Each row of a before or after table is a point. One or more steps were done to the points. Then noise was added and the rows were shuffled. The steps act on how far a point lies along the listed directions, d1 being the first. Name the steps. A step turns or swaps two directions, mirrors them in a line or flattens them onto one, adds a multiple of one to another, or multiplies one. Angles are multiples of 10 degrees, from the lower direction toward the higher: turns from -170 to 170, lines from 10 to 170 but not 90. Use the fewest steps. Two steps may share a direction if one is a turn and the other turns, adds or multiplies; they go together, in the order done. Otherwise the lowest direction goes first.

Directions:
(1): [ 31 -28  45]
(2): [-10  48  38]
(3): [ 52  27 -19]
Before, 13 rows:
[[  5  46 -55]
 [ -2 -73  -9]
 [-36 -45 -12]
 [ -9 -33   5]
 [-18 -38  -4]
 [ 36  17 -18]
 [ 46 -19 -16]
 [ -6 -52  -4]
 [ 82 -16 -43]
 [ 15   4 -42]
 [ 53  29 -31]
 [ 35   9 -46]
 [ -3 -33  -9]]
After (13 x 3):
[[ 24 -23 -35]
 [ 37 -39 -72]
 [-38 -47  -4]
 [-29 -30 -40]
 [ 37 -21 -28]
 [-42 -23   1]
 [ 54 -26 -27]
 [ 22  -9 -24]
 [-14 -52  -3]
 [-64 -60 -56]
 [ 28 -29 -48]
 [-64 -28   3]
 [-26 -43  49]]
Steps: turn d1 and d3 by 160 degrees; multiply d2 by 1.3

Directions:
(1): [ 20 -71  20 -27   5  15 -14  56]
(2): [-1 11 21 26 -3 47 77 26]
(3): [-16 -19 -44 -47  26 -38  56  -4]
(4): [ 37  20  53  -2 -16 -68  20  16]
Before (9 x 8):
[[-30  -6 -25   4   5  54  13 -14]
 [ 20  -6  14   5   0  -2 -18   3]
 [ -1 -15  -3  -6  -8 -13  11   6]
 [  8  -3  40   4 -16  -3  59  32]
 [ 11 -37  16   6  -6  52 -42  50]
 [  7 -40  21 -13  -6   5  30  54]
 [ 17  20   8  -8   0 -47   8  -4]
 [ 19  15  11  -8  -6 -41  25  35]
 [-15   6 -28 -27   1 -34 -28 -16]]
After:
[[ -5  -2 -32 -36  17 -36  93  40]
 [  4  11 -18 -30  17 -52  80   3]
 [ 19  -9  11   0   3  -5   3   4]
 [ 20 -29  32  22 -17  52 -84  45]
 [-27 -27 -21 -23  13  20  92  22]
 [ -8 -53  -8 -25   5  17  39  46]
 [  1  17   0 -23  -7 -52 -12  -5]
 [-14   5   4  32 -16  62 -84 -24]
 [ -5 -15  -9 -12  -5 -13  23   6]]
Steps: add 1.5 times d4 to d3; turn d2 and d4 by -50 degrees

Directions:
(1): [ -2  21 -42  13  11 -39  10  14  33 -35  18  90]
(2): [ 28 -29  -1 -52 -24 -37 -46  25 -37 -13 -63  24]
(3): [ 46 -18  62   2 -20   7  -4 -52 -31 -15  50  44]
Before (12 x 12):
[[  2   7 -19  -8   9 -17  -6  18   0  -4 -21  22]
 [ -5  11  -1   7  12  12   9  -5   1   5  19 -12]
 [-12  15 -16  14   4   8  15   7  21   8   5 -10]
 [  6   5  -4  -9   0  -6  -1   3  -1   1  -7   7]
 [-13  23 -14  22  16  -1  18  -3  25  -5  26  20]
 [ -4  14 -13   8   4 -11   2   6   2  -4   0  25]
 [ -3   4  -4  -3   3  -6 -11  11  -1  -6 -11  -1]
 [ -5   6  -4  13  13   4  12  -1  10   2   5  10]
 [-15   3 -25  -1   3  -8 -13  21   1  13 -22 -14]
 [-10  22   9  31  10  17  21 -11  18   3  31   8]
 [  6 -20  15 -18 -11  -1 -15  -7 -22  -3 -12  -2]
 [ 11   6  10  -7  -3   6   2 -10  -5 -11  11  11]]
After, 12 rows:
[[ -2  25 -33  18  11 -28   9  13  20 -20  13  74]
 [  1  14  -4  20   1   6  19  -7  20   1  25  10]
 [  3  29 -24  26  15 -29  19  -9  34 -34  45  95]
 [ -6 -22  15 -23 -11  10 -18   1 -27  14 -31 -47]
 [ 12  15  19  21   0   2  11 -17   7 -14  34  49]
 [ 12   6   1 -12  -6  -2  -2  -2  -7 -16  -1  16]
 [ -9  26 -45   7  23 -28  11  25  27 -17  -4  55]
 [ -9   9 -10   4   5  -3  -5  10   8  -6  -6  -1]
 [-23  10 -21  14   6   9   0  10   9  20  -2 -22]
 [  2  10 -15  -8   3  -8   5   8   5  -1  -5  14]
 [ -2   6  -5  16  13  -7  13  -3  14  -8  17  39]
 [  7   2  14   1   3  16   3 -15 -11   5  22 -13]]
Steps: multiply d1 by 3; turn d2 and d3 by -50 degrees

Directions:
(1): [ 54  18  -1  68 -14 -13  58   4 -43  -8 -30 -30 -43 -59 -27 -20 -28  37
   2  46   2   3  32  29]
(2): [ 30 -14  42  17 -44  67  31  31  41  -4  46  15 -18  45 -17  11  25  28
   7   5  16  44  57 -53]
(3): [ 37  45 -40  57  -6 -50  11   6  30  23  26  38  29  13 -12  15  90  -2
 -30  21  29 -28 -33  -1]
(4): [-18 -10  16 -19 -80  30  23  39   8 -43  39 -11  25   4  -4   8 -11   0
   7  31  -2 -65 -43  78]
(5): [  6 -95  -8  56 -12   9 -10 -54  23  35  -5  16  26  13 -38 -39  -2   5
   0 -16 -59 -51  18   6]
Before (14 x 24):
[[ -4   7  50 -65  -5  61  -3  36  16  -5  26  -9 -30  17  34  15 -24  10
   18   3   6  83  31 -36]
 [  9  -6   6  -7 -17   0   6  12 -13 -36  -6 -24 -17 -16   1 -19 -46  21
   18   7  -5  -3  17  43]
 [ 12 -10 -34  36  78 -66 -38 -74  13  62 -24  31  17 -10 -16 -26  21 -15
   -6  -2 -10  12  -5 -21]
 [  9 -58 -18  31  61 -24 -18 -67 -20  36 -42   5   8 -21 -12 -38 -25 -13
   23 -30 -39  -4  37 -16]
 [ 54 -34  -3  83  24   7  17 -27  25  20 -16  18   3 -27 -41 -16  17  23
   -3  16 -20   1  65 -36]
 [ 16   5  -8  51 -14 -17  -7  -3  -4   3  -9  10  38 -39 -23  -7   6   7
  -20  12 -25 -41  -1  35]
 [ 24 -44  28  59 -40  20  45 -34  -6 -13  -5 -17  -8 -23 -23 -31 -66  50
   17  28 -22 -11  31  29]
 [-35 -16  54 -54  12  18  -1 -17 -15   0 -24 -13 -29 -17  16  20 -49   6
   30 -18 -16  40  21 -11]
 [-34 -41  54 -75 -22  66   8  13  -2 -52  18 -21  -8  30   5  -5 -65  11
   23  13 -38  34  14   8]
 [-17  23  42 -36 -44  45   4  43 -17 -44  26 -29 -17 -20  10  16 -33  14
   18  13   3  32   2  30]
 [ 20  14 -17  24  26 -24 -30 -15  -4  23   2  12 -16  -3 -15   6   6 -18
  -14   4  15  11  15 -43]
 [-51 -13  15 -71  17  13 -51 -12   8   1  16 -12  -1   8  36  12 -32 -30
   14 -37  -5  17 -11 -12]
 [-22 -44 -20   4  -5 -21 -27 -28  30  12  -8  21  52  27  -6 -23   7 -58
  -13 -32 -20 -46 -54   7]
 [ -5  12  26   3 -28  34  28  37  -5 -30  40 -19 -11   9   0  19 -26  16
   -6  23   0   4  -6   9]]
After, 14 rows:
[[-33 -11  43 -84 -10  39  13  18 -34 -65  -1 -37 -12   1  15   0 -79   7
   25  28 -31  32  -1  35]
 [-37  37  13 -95  29   5 -28  21 -23 -14 -13 -26 -15 -26  61  13 -46 -18
   11   2   0  41 -29  20]
 [ 32   0   6  62 -21  11   3   7   9   6   7  16  21 -20 -28   0  19  23
  -15  15 -12 -11  35  -3]
 [-40 -27  43 -55  11   3 -10 -29 -16   3 -29 -16 -19 -22  14  17 -54  -2
   29 -24 -27  22   9   0]
 [ 16 -39  -1  29  36  -9 -33 -53  59  59  22  56  26  42 -26 -15  47  -6
    0 -11  -3  27  24 -58]
 [ 45  31  12  33  42  19  12  17  29   3  -2  20 -13 -10 -11  17  33  17
   -4  11  28  57  63 -74]
 [  2 -51  15  18 -58  33  16   3  59  -3  32  27  39  54 -19 -10  19 -29
   -9 -18  -7 -29 -15 -10]
 [-10  33   7   5   3  -6  22  24 -33 -28  11 -31 -15 -24   9  12 -36  12
   -8  23   3  -1 -22  29]
 [-25  24  17 -26 -12   3 -11  15 -49 -35 -15 -43 -16 -59  12  -3 -56   5
   11  12 -17   8 -22  58]
 [-52 -36  14 -60  -7  22 -46 -15  15  -3  17 -10  12   4  23   1 -43 -29
   12 -24 -19 -18 -22  18]
 [ 16 -60  20  12  30  36  -4 -28  25  30  10  27   3  31 -17 -16   4   1
   31 -37 -13  36  74 -71]
 [ 11  12 -12   5  26 -20 -40 -15   6  24  11  22  -7   7 -13  10  14 -28
  -17  -4  14   6   3 -43]
 [ 36   9  38  37 -18  21  56  -7  -7 -15  -3 -21 -39 -18  -7 -14 -57  60
   20  31  13  57  55 -19]
 [ 15  -8   5   7  -9  -6   8   1 -14 -24 -17 -23 -22 -18  -5 -25 -47  23
   19   2 -10   3  34  32]]
Steps: turn d1 and d4 by -30 degrees; turn d2 and d5 by -80 degrees

Directions:
(1): [ 45  59  -1 -40 -30 -39 -11  -1  65  -6   5 -35  -1  18   5   3  27 -18
  -5 -37 -11  43 -19 -40  15  10 -12  16  16 -58   3  60  17  -3 -22 -64
  14 -13  14  16 -19 -53  48  81  20  21  32  23  -4  49  30  23  28  18
 -24  18   6  37  12  14 -38  -7 -53 -51]
(2): [-28 -33 -21 -22  42  34  -7 -34 -38 -32   2 -66  27  29  38   5  40 -24
  -4 -37 -46  40  32 -25 -14 -24  29 -36   4   1  -6  -8 -53 -61 -69  -7
 -51  -2 -17  15 -58 -19 -40  38 -20  -8 -20  40  -6  24  14 -33  -4  20
  38  14 -17 -56  -1  20  61  -6  13 -22]
(3): [ 39  -7 -58  22  -6  33 -18 -21  60 -25 -26 -25  24   3 -25  27  28  12
  22  -1  15 -49  52   1 -11  -3 -26   6 -26 -22  36  13  40  19   1 -57
 -45  19 -47 -12 -34 -14  10  -1  49  25  18 -11 -10 -28   2  22  23   2
  40 -67 -55  16   8 -78  54  28  34  51]
(4): [ 11  17 -11 -13 -10 -46  21  46 -56   1  35 -20  -1 -14   2  23   4  46
 -83 -46  -9 -33 -10 -27 -42 -17  29 -38  10  19  11 -78  13 -11  18  32
 -16  14  31  10   1 -57  11  46  -2 -21  61  14   6   7 -53  17  37 -35
 -16   4 -47  21 -41 -72  -3 -26  14  11]
(5): [-39  13 -63 -50  -1 -28 -68  23  32   4  16  -9 -21 -55  11  -6  -6  11
  16  15   9  29 -13 -10 -35   0  12  53 -88   9  73 -20 -16  26  10   3
  -6 -22 -28   7  39 -24 -45   1  35  -6  20   7  50 -25  21  -9  22 -19
 -34  32 -38 -74 -26  47   2  32  -4  -8]
(6): [-51 -19 -26 -51  16  34  40  37 -19  30 -29  31   4  22  -6  -8  55 -59
 -22  36   7 -40  -8  21  19  -1 -95 -49 -44   6  -8 -17  39 -22 -18 -38
  15 -22  28  -1  15  22  38   2  44   2  14  80  27  14 -34 -25  14 -19
 -35 -26 -25   7   0  45  22 -31 -21   4]
Before (12 x 64):
[[-12 -33  37  19  11  17  46  -2 -36  11 -12  19   3  14 -17   4 -11  -2
   -8   4   6 -39   7  27  16  12 -19 -44  39   3 -57 -29  17 -28   6  14
    7  20  32   8   5  14  18 -16 -14  -5 -15  -1  -4   7 -32 -14 -16 -21
   10 -29  15  39   8 -28  12 -35   4  23]
 [  3 -10  10  25  10  -3  -2  -2 -25   1   4  19  -6   6  -6  -2 -31  18
    3  12   6 -23  -3   8  -6 -12  29   1  -1  11 -16 -20 -14  16  18  27
   -6  20 -14 -17  12  19 -20 -26 -16   2 -13 -27 -13 -26 -14  12 -21   2
   12  -1  18   0  -5 -10   6  16  26   9]
 [-25   7 -13 -42  -6   1 -17   5   9  11   6  -4 -18  -7   6 -12  20 -30
   13  20 -16  33 -14 -18   5   7 -18  13 -28  -4  10  23  -2  -5 -22 -20
   13 -23  -2   0  22  -4 -15  17  17  -6  -5  34  20   6  11 -10  -8   2
  -33  36  -4 -16  -1  59   1   6 -26 -32]
 [-14  24 -60 -48  -9   7  -3  32  48  25 -24  21   1   9 -20 -10  49 -48
   -2  34  21 -43  -2   9  12   6 -95   4 -53 -27  34  31  56  10  -9 -76
   20 -20  -8   1  13  -4  47  20  81  26  25  58  33  12   6  -2  38 -11
  -36 -26 -45  21   3  35   9  -3 -33   4]
 [-18 -19   0  11  13  27  -9 -18 -15   4 -14  -6   8   3  12   5   1   0
    8   4 -25  -1  16  10  -7  -4  11   3 -12   6  16  -3 -21  -8  -5  22
   -8   2 -12   0 -13  16 -24 -13  -4  -4 -19  -5  11  -7  11  -9 -11  15
   21  10   2 -31   4  24  20  17  21   6]
 [-21  -9 -17 -30  19  26 -15 -25  18 -10 -11 -28  13   8  15 -10  16 -37
   22   5 -24  45  15  13  12 -10 -10   7 -19   8   2  25 -22 -30 -43 -18
  -20  -9 -23  11 -13   2  -9   5  -9  13 -21  13   6  23  21 -13  -5   7
    5   7   1 -50  18  60  34   7  -3 -25]
 [ -8 -14  20  12   0  26  23  -6  -5  11 -18  34  11  29 -16   5  -8  -3
   12  25   8 -28   8  29  30   5 -39 -11   7  -6 -23   2  20   1   1 -16
   15   2   6 -21   9  43  16 -35  -4   5 -19  -8  -8  -3 -27  -9  -8  23
    7 -30  21  37  17  -5   6  -2   7  21]
 [-15 -12 -21  -5  21  23   7  -7 -10  -2 -15   6  -5  -8   9   0   5 -16
   -6  15  14 -18  21  17 -13  -8 -10 -10 -27  -1 -10 -14   6 -21   6  -7
  -15   9  -1  -8  -1  23  -3 -14   4   6  -1  11   4  -9   3 -25   2   5
   10  -8 -31 -12 -10   2  36   6  14  16]
 [ 10  13 -13  -6 -14  19   7  -4  49   9 -10  21 -10  18 -15   9  20 -16
    9   6  20 -15   2  -6  14   9 -54  -3 -19 -32  -6  20  35  14  -3 -60
    5   2   6  -6   7   5  30   4  36  20  14  11  -1   1   7  10  19   0
    2 -22  -4  22  17  16 -16  -5 -14   0]
 [ -2  34 -23 -60 -12   5  -4   3  50   3 -20 -15   1  20  -8   4  39 -42
   -5  -5   7  -2   2 -20  20 -14 -55   8 -37 -41   7  36  48 -11 -17 -76
    7 -16   9  15 -20 -37  49  58  43  20  26  44   9  23  -9  -7  33  18
  -14  -7 -32  21  16  25  10   1 -19 -17]
 [ 10 -16  20  41  12  31  14 -13 -14 -11 -10   7  13  11  13   6  -7  -8
   22 -12 -13  -3  22  10   9   0  24  -9  24  13 -22  10 -25 -20 -14  13
    0  20  -7  -8 -16  18 -11 -25 -36  12 -25 -12 -41  -3   7 -26 -23  16
   43   3  26   7  13 -10  13  11  17   7]
 [-29   0 -35 -35  19  -2 -30   5   0 -10   3 -39 -10 -10  17  -3  -2   1
    8  -8   5  22  -6  -4 -17  -7   3  16 -40   9  26 -13 -23  -2 -23  -7
  -16  -6 -13   2   5 -21 -22  15  24   3  17  10  19  -7  13 -13  17 -11
   -6  14 -32 -40   6  21  14  13   2 -13]]
After, 12 rows:
[[-79 -31 -57 -33  29  36   5  40 -27  35 -20  48  -3 -10 -11 -23  28 -45
   -2  63  21 -60   5  42  -5  -3 -80 -15 -74  34  29 -32  21  -1  -2  -8
   12 -17 -13  -6  35  41  -8 -43  55   0  -7  56  48 -20 -18 -36  12 -26
  -27 -17 -44 -32 -11  56  39  -5   4  31]
 [  3 -18  43   2  13  11  46 -17 -27  -1  -9 -16  12  38  -1   5   9 -17
  -14 -26 -16  -4   7   1  23   6 -10 -56  60 -20 -66  -2   4 -52 -26 -11
   -3  16  37  21 -24 -12  29  33 -20  -1  -9  19 -14  38 -17 -14  -9  -4
   15 -15  20  44  14 -17   9 -46 -16  -8]
 [ 21   9  -2  -5   9  -6 -12 -18   0 -19   7 -29   7  25  12   5   4  -1
    1 -23 -17  13   2 -24  -2 -17  34  -6   8 -22 -13  11 -23  -9 -21 -16
  -22  14 -15  -4 -26 -20 -11  34 -10  12  -2   2 -20   9  11  14  -7  19
   16  10  10  -3   3  -1  14  12   4 -23]
 [ 32  20   6  14 -12   2  -5  -5  35  -9  -7  -3   6   6   8   6   0 -12
   24 -22  -8  15  10  -7  10   8  11  15  14 -17  -5  39  -9  -5  -9 -23
   11  10  -7  -3 -12 -12  14  12 -11  22   1  -7 -32  12  25 -10   1  19
   20  11  22  21  16  -6 -14  14 -12 -13]
 [-25 -12   0 -20  14  25   6 -17  -6  -5 -12  -5  18  34   8   7  15 -18
   11   1 -18  10  10   9  19  -5 -24 -15  -3 -12 -12   5  -5 -25 -34 -32
   -3  -6  -2  -7 -14  18  -3   0  -4   2 -18  21  -1  17 -11 -24   0  33
   10  -6   9   1  11  22  25  -4  -1  -5]
 [-11  20 -23 -26  -3 -22 -25  23  24   5   3 -12 -23 -21   3  -5 -17   7
    6   7  25   8 -24   5  -5   2 -14  32 -37   5  25  -4   2  24   6  -8
   10  -7   0  -3  30 -16   2   5  33  11  28  -5  20 -10  10   4  22 -19
  -26  10 -21 -10   7  12 -19  14 -11  -9]
 [  0  16 -19 -27   6   1   1  -1  19   0 -10  -4 -12  -3  10  -2  15 -26
  -13   4  10   0   4   0  -6  -2 -15   0 -22 -28  -8  10  16 -18   0 -30
   -2  -1   9  -2  -2  -5  21  22  13  17  14  22   4  12  14 -16  15  13
  -10   4 -22   3  -5  17  11   4 -15 -12]
 [-38 -29 -22  -1  16  44   6  -1  -2  13  -8  35 -12   4  -5   3  11 -13
   12  26  19 -26  11  14  -1  -1 -43 -14 -43   8  -2 -26   9   6  -3 -18
   -8   2  -4 -11  19  33 -15 -41  24   2  -7  16  15 -26  -8 -16   3 -12
   13 -20 -14 -28   5  31  17  -3  16  20]
 [ 10  23  -4 -15 -14  -8 -24  -6  38   8  -8 -14  -4  -2   4   6   8  -2
    9  -3 -20  16  -3  -9  -4   7   0  30 -20 -25  30  29   1   9   3 -12
   11  -9  -6   3  -5 -13   8  23  19   9   7  -2  18  10  25  13   9  18
   -9  20   2  -6   6  32 -16  23 -13 -17]
 [-38   2 -12 -28 -10  -7 -30  20   2  22  10  26 -34 -34  -4 -20 -13  -8
   19  44   4  17 -22   1  -3  12 -10  33 -47  17  23   3   2  21  12  12
   26 -20  -8  -7  55  14 -29 -22  18 -13  -6   8  31 -22   2  -8 -17 -14
  -43  37   0 -25 -12  57 -10  17 -15 -14]
 [ -6  33 -20 -33 -21 -20 -35  12  66  17  -5  21 -19 -36 -13 -19 -19 -14
   31  39  18  29 -20  26  14  12 -28  60 -47   5  35  32  17  32  18 -18
   25 -18 -15   4  48   3  13 -17  20  21   6 -18  29   1  19  15  10 -13
  -41  14   5 -23  10  64 -24  23 -24 -17]
 [-49 -12  -6 -15   2  25  14  30 -10  30 -24  59 -15 -14 -27  -8 -10 -15
    1  55  39 -60  -3  35   9 -11 -55   7 -55  24   0 -27  51  18  37   2
   26  -5  11  -5  38  32  16 -45  26  -1   4   8  24 -36 -50 -21   1 -15
  -19 -20 -24   3   1  22  14   5  23  40]]
Steps: turn d1 and d2 by -140 degrees; turn d3 and d6 by 20 degrees; add -1 times d4 to d5

Directions:
(1): [ -8 -58 -14 -20  22  88 -38  36   4  26  58  52 -22  14  74 -21  13  47
 -44 -11  34 -39 -44 -17 -30 -12 -37  -2  10  -6 -25  17  35   9  -6  54
 -30  36  74  55  61   7  22 -25 -57  33  21  40 -14 -48  -5  32   9  50
  66 -47  -7   6 -14  -6  -4   9  -8   6]
(2): [ -5  30   9  52 -20  46  18 -23  -6   5 -23 -18   5 -23  22 -65 -66   0
  -4  19 -22  -4  21  57  45 -36  19  30  60  -9   0  26   9  -1  84  31
  -5 -18 -40  15  27  -6  24  38 -57 -13 -82  11  -7   4  34  -5  -5  -3
   4 -87  24  61  80   2  14 -54 -24  55]
(3): [ 25 -23  22  36   7 -32  37  37   7 -19  14  -4 -14  -2  86  25   9 -40
  70 -58 -25   8   1  47  75 -37  37  19  61   5 -20  46  11  -8  48  11
  10 -16  52  19 -13  22  10  23  73  92  24  61  10  22 -38  12  11 -26
  13  18  -1  24 -23  27  24  41 -12 -63]
Before:
[[-10  20  -5  11   0   6 -13 -23   4   8 -22  -3   7  -2 -36 -23  -4   0
  -19  24   8   3   1   4 -17  12  -3   7 -17   9   9 -22   3   3 -16   1
    3   1 -34 -18   4  -7 -17   1 -33 -36 -10 -24  -4  15  26 -17   6  -4
  -16 -16  -1  -1   7 -14  -6 -16   3  24]
 [  5 -55  -7  -7  26   8  -1  43  10   2  47  39 -15   6  64  29  40  17
   12 -36   7  -4 -35 -14   0  -7  -5 -14  11  11 -16  15  21  -1 -19  13
  -10  13  71  28  27  14   8 -21  30  61  51  41  13  -9 -37  20  17  20
   29  22 -18 -17 -46  11  -3  42  -1 -51]
 [ -6   1  -5  -5   6   3 -14  -4 -14   3   6   0  10  -2  -7  -7 -21  15
  -22  11   3 -18   7 -17  -9  13 -17 -16 -16   0   7  -8  11   4 -13  -1
   -7   3   6   8  -3   9  -9  -3 -30  -9   0 -10  -3   4  21   1  -5  13
    4  -4   1 -11   7  -7 -10  -6   2  25]
 [-10  15   2  20 -11  11   8   4  -3  -1 -14  -7  -1  -8  31 -19 -30   4
   14  -9  -9   2  -1  35  20 -23  13  14  40   5  -9  22   3   6  35   5
   -1 -17  -6  11   6   8   2  26 -17  11 -26  21   7  10   4   4 -15  -1
   12 -28   0  28  16  -4  19  -4 -11  12]
 [ 10  -9 -12 -10   5 -19   6  29   8   5  12   1  -9  12  11  30  32  -3
   28 -13   3 -12 -22 -11  -1  -1  -2  -9  -1   3 -14   5   2 -24 -21 -12
    5  -6  28   7 -14  16   8 -12  43  21  35   2   1  -9 -22   1   1   2
    4  33  -3  -3 -41   4 -23  29   5 -30]
 [ 18  23  15  27 -12 -43  40 -11   3 -11 -18 -28  12  -1   5   3   3 -36
   30 -16 -29   9  23  35  35   2  51  21  37   4  15  21 -22 -15  40   0
   31  -5 -20  -6 -14  15  -8  36  34   4 -20   1   6  35   7 -13  -7 -19
  -14   5   7  18  11   1  18   2  -1  -8]
 [ 12  13   2  29 -10  11  23  -5  -6  -9  -9 -11  11  -4   3 -24 -39 -11
    9 -10 -16   6  11  28  40 -28  11  16  41  -9  -9  25   1   7  54  13
   -3  -6 -18   8   9   7   4  30  -6   0 -39  22   6  -5   1  -8  -3  -1
   -5 -27  15  29  32  18   5 -14   0  15]
 [  2 -56 -14 -20  28  49 -29  49   8  21  55  50 -18  32  52  20  37  30
  -11 -24  32 -24 -32 -38 -40  -2 -34  -9 -14  -2 -16   2  25   3 -22  27
  -33  30  75  27  36  28   0 -40  -7  42  57  32 -13 -29 -31  30  13  49
   42  10 -13 -20 -38 -11  -5  29  -4 -30]
 [ -8  -4   0 -26  16   7 -13   8   6  -9  19  20  12  19  -8  13  25   8
   -9   2   3   4   4 -24 -28   5 -18  -7 -25  16 -10 -14   0   4 -39  -4
   -1   4   1   0   5  -9  -3 -19   1   0  29 -23   4 -10  -3  -6  11  -9
  -11  27  -5 -22 -16   6   4  12  14 -14]
 [ -6   0 -10  -7  -1  30 -12   4  -1  18  -4   5  -1 -12  -3  -7   3   8
  -11  11   0   5  -7  -4 -28   8 -24  -1   4  -4  -2   9   4  -6   1   9
    5   8   9  12  31   3   0   3 -21   0  -8  -7  -8 -19   4   5   8  -1
   23 -14   5  10   1  -8  -4 -12 -13  21]
 [ -3 -43   0 -15  15   4 -14  27  -6   4  32  26 -14   7  13  20  29   2
  -36 -12  26  -4 -22 -40 -34  22 -19 -10 -13   6 -11  -8   5   3 -36   6
  -16  13  56  21  -3   9   9 -32  -6  18  37  12 -15 -14 -13   0  10  21
   23  23 -28 -30 -43 -21 -12  16   3 -20]
 [  0   9   0 -15   0  -4  -9 -23  -3   1 -25 -18  14   7 -69  -6  12   5
  -16  28   0   8   1 -38 -46  14 -28  -5 -42  -1  12 -33 -21   5 -27 -27
   -9 -12 -35 -19  -8 -26  -7 -23 -13 -41  -2 -33   1  -8  16 -11  -3 -14
  -21  16   2 -13   5 -11  -3 -13  20  33]]
After, 12 rows:
[[ 12  11   2  21  -8   1  20  -3  -7  -8  -8 -11  12   0  -6 -16 -30 -12
   11 -11 -13   9   9  18  34 -22   8  12  31  -6  -8  22  -2   7  43   8
   -2  -6 -17   3   2   5  -1  25   3   0 -28  17   8  -4  -4  -8  -3  -1
  -10 -15  13  21  21  16   3  -7   1   7]
 [ -8  32 -11 -14  -7 -27  -7 -24  -2   5 -30 -11  19  12 -96  22   6   3
   -7  31   7  18  24 -45 -49  34 -13 -16 -61   3  28 -46 -23  -2 -36 -41
   -4  -4 -56 -51 -25   2 -30 -20   4 -65   6 -58  -4  14   6 -19  -9   8
  -46  44  -1 -36   7 -23 -15 -18  10  14]
 [ -3  28  -2  -2  -4 -62  20 -22  -1 -13 -29 -20  18 -11 -68  27  11  -9
   17  13 -15  33  15 -18  -8  26  15 -20 -30  12  22 -31 -23  -6 -32 -48
   15 -18 -47 -41 -30  -9 -20  -5  39 -34   2 -40  20  28  -4 -23  -2 -17
  -51  51  -6 -30  -8  -1 -11   0  15 -10]
 [  5 -43  -1 -13  19  49 -21  18   2  10  24  19  -9  16  24 -12  23  24
  -21  -4  12 -18 -30 -28 -34 -11 -40   4  -6  -5 -15   0   9   8  -9  21
  -26   7  40  32  33 -10  14 -31 -27  23  21  24  -7 -35  -2  17   9  13
   34 -15  -3   5 -10  -5   4  11   8  12]
 [ -8  11 -12  -9  -3  18 -11  -7  -2  16 -13  -4   3 -12 -22  -4   2   4
  -10  18  -2  10   0  -7 -31  15 -22  -6  -4  -3   3   2  -3  -7  -5  -2
    9   3  -8   0  23   0  -6   4 -18 -13 -13 -19  -7 -14   7   1   6  -6
   12  -7   5   6   4 -11  -7 -16 -10  24]
 [ 22  -1  14  24  -3 -23  33   8   6  -6   4 -11   1   4  44   4  12 -28
   29 -32 -20  -2   8  35  38  -7  44  22  47   3   2  34 -11 -13  41  17
   24   4  16  17   1  21   2  30  31  34  -3  23   3  24  -5  -1  -2  -9
   11  -1   2  20  -2   4  21  16  -5 -21]
 [ -8  -2   1 -20  14  15 -12   6   5 -10  19  21  11  17  -4   9  19   8
  -11   3   1   3   4 -20 -22   1 -15  -4 -17  14 -12 -10   3   4 -31   1
   -3   3  -1   2   8  -9  -1 -16  -5   0  22 -20   5 -11   1  -5  11  -7
   -9  19  -3 -17 -11   8   6   8  12 -10]
 [ -9  24   1  15 -14  -9   8  -5  -4  -3 -24 -15   5  -8   1 -11 -25  -1
   15  -1 -10   8   5  27  14 -13  13  10  24   6  -3  10  -7   5  22  -8
    5 -20 -20  -3  -8   5  -6  24  -7  -5 -25   5   9  15   5  -2 -18  -8
   -3 -12   1  17  12  -7  16  -4  -5  11]
 [  7  11 -11  -5  -2 -30  16  10   6   2  -7 -13   1   4 -19  25  20  -9
   27   1  -6  -4  -8  -7   2   4   3  -9  -6   1  -4  -4  -7 -24 -17 -25
   10 -14  -4 -10 -27  11   5  -4  42  -2  18 -17   3   0 -13  -9  -3  -8
  -15  33   1  -2 -26   2 -24  14   7 -16]
 [ -6  -1   1  -9   0 -29  -2  -4 -13  -3  -8  -2   3  -5 -50  14  11 -10
  -33  13  14  15   4 -38 -36  34  -9 -11 -29   7  10 -27 -16   0 -37 -22
   -4  -4  -4 -11 -28   0  -5 -23  -6 -28   8 -26 -13   4   7 -22   2   2
  -16  31 -20 -32 -16 -27 -14  -8   8   4]
 [ -6  -2  -4  -5   8   5 -16  -1 -12   5   9   3   8  -1   2  -8 -19  16
  -22   5   5 -22   5 -18  -9   9 -19 -15 -13   1   4  -4  12   2 -13   3
  -11   4  13  12   3  10  -7  -5 -31  -3   0  -5  -5   2  19   6  -4  15
   10  -6   1 -10   5  -6 -10  -3   2  24]
 [ -7 -16  -6   9  15  38 -22   5  10  14  11  21  -9   5  23 -24   7  12
  -20   2  19 -13 -20   6 -13  -3 -11   9   2   8  -8  -2  24   5  -9  29
   -8  13  18  13  29   3  -3  -5 -39   5   9  11  -7  -2  13   3  14  13
   21 -31  -5   8  -7  -9  -1   1  -3   7]]
Steps: mirror d1 and d3 in the line at 120 degrees; multiply d2 by 0.7
